Every row gives one point. To make a cloud, some directions were put in groups of two or more. Within a group, all points are equally far from the middle, so they leave a hole (a ring in 2 directions, a hollow ball in 3). The other directions are filled evenly. Then the cloud was stretched, turned, moved and blurred a little. How many holes are there, and how many directions does each take, smallest first?
(in the rows, 128 means zero)

Cloud, 13 rows:
[[116 148]
 [179 159]
 [156  81]
 [151 145]
 [112 151]
 [175 134]
 [172  87]
 [156  88]
 [ 97  70]
 [171  98]
 [146 107]
 [114 120]
 [183 118]]
Holes: 0

Cloud:
[[150 128 180]
 [ 92 165 114]
 [ 81 149 178]
 [ 82 163 170]
 [ 82 145 138]
 [154 182 168]
 [ 99 110 139]
 [ 83 116  81]
 [114 178 109]
 [ 95 170 126]
 [156 110  91]
 [ 82 141 122]
 [141 125 189]
 [144 121 169]
 [134 182 125]
 [133 191 157]
 [ 93 119 162]
 [120  93  98]
 [ 83 133  93]
 [ 92 106  97]
 [163 142  84]]
Holes: 1 (2)

Cloud (29 x 4):
[[131 109 130 177]
 [106 183 171 137]
 [178 126 165  75]
 [138 155  91  96]
 [170 132 105 169]
 [115 106 187  75]
 [ 93 162  98 112]
 [151  88 187  88]
 [160 133 170 166]
 [135 131  83 156]
 [162 120  84 139]
 [102 142  94 102]
 [102  99 188 118]
 [161 103 177  74]
 [144  85 108 150]
 [109 184 100 116]
 [169 107 180 154]
 [101 121  94 117]
 [194  98 165 119]
 [117  83 140 146]
 [170 186 140 129]
 [165 135 110  83]
 [101 157 101 156]
 [116 123 106  83]
 [159 166  95 153]
 [156 114 188 154]
 [127 156 108 173]
 [146  70 150 116]
 [175 155  96 143]]
Holes: 1 (4)

Cloud, 82 rows:
[[ 99 185  79 103  99 121 146 158]
 [170 113 105  95 153  96 149  88]
 [ 88 131 123 153  81 125  96 163]
 [156 127 143 125 115 208 105 142]
 [120  93  78 119 134 119 162  84]
 [114 100 106 103 152  70 171  97]
 [148  79 101 127 132  89 138 120]
 [172 104 137 185 112 112  70 153]
 [ 99 153 125 125 127 128 169 201]
 [181 106 117 121  53 145 147 118]
 [ 87 164 127  98 109 178 165 187]
 [141 113 110 140 122 200  86 130]
 [154  94 122 138 148  90  71 105]
 [111  79 134 157 117 118 179 164]
 [185 123 108 132 150 111 161  71]
 [161 183 125 117 104 147 108  98]
 [126 134 107 181 145  87 175 109]
 [194 160 117  97  94 114 170 104]
 [141 159 108 174 114 130 129 157]
 [116 140 169 158  49 132 132 112]
 [169 124 137 189 129 211 151  88]
 [126 169 152 142 183 133 144 162]
 [167 123 171 113 124 163 109 149]
 [ 82 138  72  94 107 151  79 122]
 [ 93 104 134 171  75 117  98 171]
 [164 184 123 124  86 191 162 148]
 [ 99 199 103 107 120 158 132 151]
 [163 114  89 154  97 189 122 136]
 [177 142 151 165  97 113 177 142]
 [133  83  95 152 105 184 134  66]
 [179 103  69 130  81 107 144 122]
 [127 156 119 148  57 152 192  82]
 [131 199  86 120 119 155 138 193]
 [131 158 132 123  45 139 211  96]
 [ 97 156 129  76  70 195 169 131]
 [ 85 136 108 136 111 135 124 132]
 [104 191 134  96  93 163 152 118]
 [109 148 112 157  88 126 147 113]
 [120 187 164 112 123 140 141 128]
 [102 182 130  89  97  85 111 137]
 [151 156 135 162 101 129 172 141]
 [146 186 116 139  70 162 143 101]
 [123 153 130 198 131 173 106 117]
 [143 140  85 206 112 118 133 154]
 [127 171 143 116 133 122 197 104]
 [161 146 115  64  95 181 145 124]
 [172 114  95 174 124 182 141  71]
 [121 193 153 100  93 128 135 113]
 [140 162 129 161 182 174 118 119]
 [146  82 138 118  62 111 171 104]
 [171 136 150 186 102 157 203 154]
 [ 94 103 129 187 107 138 138 149]
 [114 175 128  95  81  74 131 123]
 [ 83 145  94 114 104 166 129  91]
 [171  91 122 138 125 130 143  74]
 [171 141 124  75  69 163 129  86]
 [152  91  92 122 128  98 122 141]
 [107 107 105 163  93  83 161 177]
 [182 148 154 153  89 102 183  99]
 [117 145  94  53  73 177 161 107]
 [110 123 111 161 109  81 156  87]
 [114 151 105 178 101 118 120  81]
 [139 163 143 155 131 130 149 125]
 [185 111 139 130 164 125 179 116]
 [ 83 127 119 188 163 136 120 147]
 [119 117 106  85  85 132 170 167]
 [124 175 168 154  73 182 114 162]
 [114 109 106 103 123 148 177  78]
 [108 163  99 168  66 134 103 167]
 [ 93 125  96 177 150 108 144 130]
 [121 165  72 182  70 160 139 109]
 [100  81 150 139 161 116 117 143]
 [ 94 118 189 175 102 162 120 120]
 [166 176 128 111 126  85 200 103]
 [109 178 163  80  69 110 129 101]
 [166  80 112 137  96 166 202  61]
 [ 93 158  98 165 146 120 102 111]
 [161 134  98 123 137 107  74 140]
 [ 94  90  99 161 106 135 113 134]
 [106 140 156  84 120  92 162 102]
 [152 142 117 177 163  87 135 156]
 [176 167  70 104 125 141 162 116]]
Holes: 1 (2)
